Rows are points. Two turns around zero, p and q, are shown by what they do to some points. Write where each new point lands after one turn and then the other. Backwards means that the second turn is done in reverse. Each puzzle has new turns, and all numbers are rounded.
(in the rows, 128 means zero)

Turn p:
[120 100] => [136 100]
[137 159] => [119 159]
[134  96] => [150 104]
[121 157] => [106 149]
Turn q:
[104 131] => [105 121]
[145 166] => [129 170]
[152 120] => [153 130]
[132  92] => [146  96]
[106 131] => [107 122]
Where do these land?
q, then p: [137 165] => [103 156]
q, then p: [109  97] => [143  95]
q, then p: [137 123] => [137 133]

Turn p:
[120 122 143] => [126 120 144]
[108 110 100] => [158 109 113]
[107  95 131] => [156 108 147]
[129 124 133] => [129 129 134]
[143 190 130] => [ 73 141  99]
[162 128 130] => [126 162 129]
Turn q:
[146 138 104] => [146 152 119]
[118 100 144] => [122 107 154]
[151 108 158] => [104 138 162]
[ 87 132 143] => [116  88 114]
[108 154 106] => [142 121  92]
[157 136 113] => [137 160 127]
Where do these land?
p, then q: [105 133 141] => [127 110 148]
p, then q backwards: [ 94  90 102] => [ 93 106  89]
p, then q: [135 140 153] => [113 106 118]
q, then p: [155 154 105] => [106 138  92]
q, then p: [157 104 137] => [ 95 124 148]
p, then q: [121 147 131] => [138 110 127]

Turn p:
[153  61 148 125] => [ 95 113  65 143]
[133 116 132 156] => [129 151 109 138]
[120 115 112 122] => [121 119 133 147]
[115 139 131 125] => [142 123 137 126]
[135 168 111 116] => [125 133 168 107]
[113 170 133 124] => [155 130 157 107]
Turn q:
[106 119 158 148] => [143 131  99  99]
[169  97  95  99] => [123  82 165 161]
[127 140 134 116] => [114 135 134 121]
[120 152 158 147] => [115 149  95 113]
[143  91  92 136] => [159  99 142 159]
[119 158 135 138] => [117 157 115 126]
[112 139 124 112] => [125 143 145 117]
Where do these land?
q, then p: [ 97 119 132 144] => [101 126 141 107]
p, then q: [146 155 135  91] => [122 106 151  90]
p, then q: [181 121 139 125] => [138 157 170 111]
p, then q: [132 139 100 145] => [115 149 106 117]
q, then p: [133 114 112 122] => [126 134 107 125]
p, then q backwards: [ 79 121 149 141] => [121  96 104 165]

Turn p:
[130 146 171  98 115 122] => [164 160 119 143 109 110]
[122 123 104 137  99 136] => [ 92 144 134 123 133 132]
[143 114 122 127 122 170] => [109 121 165 135 122 107]
[122  86 154 156 104 117] => [128 143 150 100  92 162]
[128 146 106 169 147 124] => [104  92 108 138 129 149]
[104 126 120 152 143 136] => [111 103 116 110 118 129]
[114 150 143 114 142 119] => [149 127 101 130 126 114]
[162 131 105  72 152 100] => [168 133 135 144 193 122]
Turn q:
[137 110 137 105 155 128] => [136 142 142 158 146 138]
[143 135 164 133 132 111] => [122 154 116 142 106 146]
[126 100 143 132 135 140] => [120 129 155 134 129 147]
[140 109  66 135 101  99] => [158 130 151  98 121  68]
[100 144 151 161 140 117] => [100 108 115 144  93 135]
[131 124 133 100 101 113] => [116 161 125 115 143 114]
[133 152 152 116 118 134] => [118 142 100 123 133 146]
[121 122 121 165 164 177] => [143  71 146 136 123 165]
[120 156  85 105 106 133] => [139 115 102 102 158  94]
Where do these land?
p, then q: [136 107 134 150 136  88] => [145 121 136 112 158 162]
p, then q: [ 90 115 135 123 121 116] => [134 139 110 125 161 110]
p, then q: [160 130 112 105 113  99] => [149 104 108 149 116 157]
q, then p: [151 141 110 117 134 130] => [133 117 139 149 147 138]
q, then p: [142 180 134 114 108 159] => [110 110 143 129 181  99]
p, then q backwards: [139 101 113 173 147 126] => [108 117 140 157 133 172]
p, then q: [ 83 104 143 144 121 168] => [ 87 164 123 113 152  97]
q, then p backwards: [164 128 135 110 139 118] => [142 136 145 106 113 103]
p, then q: [ 87 146 135 117 133 148] => [128 143 126 127 131  79]

Turn p:
[137 165 164 107 135 151 136 120] => [158 135 158 163 108 143 115 132]
[115 123 138 125 113 149 118 155] => [128 126 151 124 122 132 160 114]
[131 111 134 179 124 126 115 116] => [121  96 133  97 129 104 108 113]
[163 144 117 123 171  96 116 140] => [158 127  81 157 149 116 118 115]
[103 124 130 104 144 140 168 140] => [147 159 137 114 137 162 139 147]
[ 92 114 118 120  96 142  98  80] => [ 66 149 162 125 123 110 113 129]
[121 110 144 121 128  87 147 104] => [114 114 125 130 163 143 106 159]
[142 145  77 138 132  95 130 160] => [138 131  69 125 128 100 156 141]
[147 116 131 135 109 168 125 136] => [122 117 138 118  93 143 136 101]
Turn q:
[159  96 136 160 119 133 109 161] => [129 139  86 106 166 157 125 126]
[103 140 114 118 146 111 104 101] => [122 131 167 127  98 146 133 140]
[120 137 160  98 136 138 109 137] => [101  93 124 135 121 133 152 132]
[110 150 128 120 166 120 143 123] => [116 119 154 164 115 131 112 126]
[ 89 134 142 135 135 118 138  91] => [148 130 142 157  92 129 134 153]
[105 121 124 101 141  95 146 100] => [113 141 140 141  78 115 115 139]
[163  88  95 156 101 172 137 143] => [170 127  96  79 165 121  99 112]
[157 139 132 132 122 128 130 115] => [124 135 133 122 150 111 129 146]
[147 148 119 132  87 137 136 181] => [129 137 111 120 168 110 153  78]
Where do these land?
p, then q backwards: [139 120  93 146 124 135 103 154] => [124 121 133 100  89 128 135 153]
q, then p backwards: [128 112 129 118 171 106 132 134] => [146 118 127 110 114 133 131  86]
p, then q: [150 141 126 165  86 155 135 121] => [134 144  90  96 103 111 159 122]
q, then p: [119 150 116 133 104 109 140 129] => [143 115 128 140 121 121 108 156]
q, then p backwards: [135 148 147  88 148 156 109 118] => [127 115 153 149  80 107 119 129]
q, then p: [134 130 124 109 103 108 167 120] => [120 115 113 144 140 100 128 165]
p, then q: [102 121 169 108 115 162 127 146] => [136  98  98 161 140 106 137 157]
q, then p: [ 92 123 102  94 168 121 163 126] => [ 78  90 162 131 126  98 122 122]
q, then p: [134  98 133 160 127 137  71 118] => [147 161 126 134  99 167 155  99]
q, then p: [145 138 141 158 133  91 133 114] => [172 130 132 129 120 100 143 131]
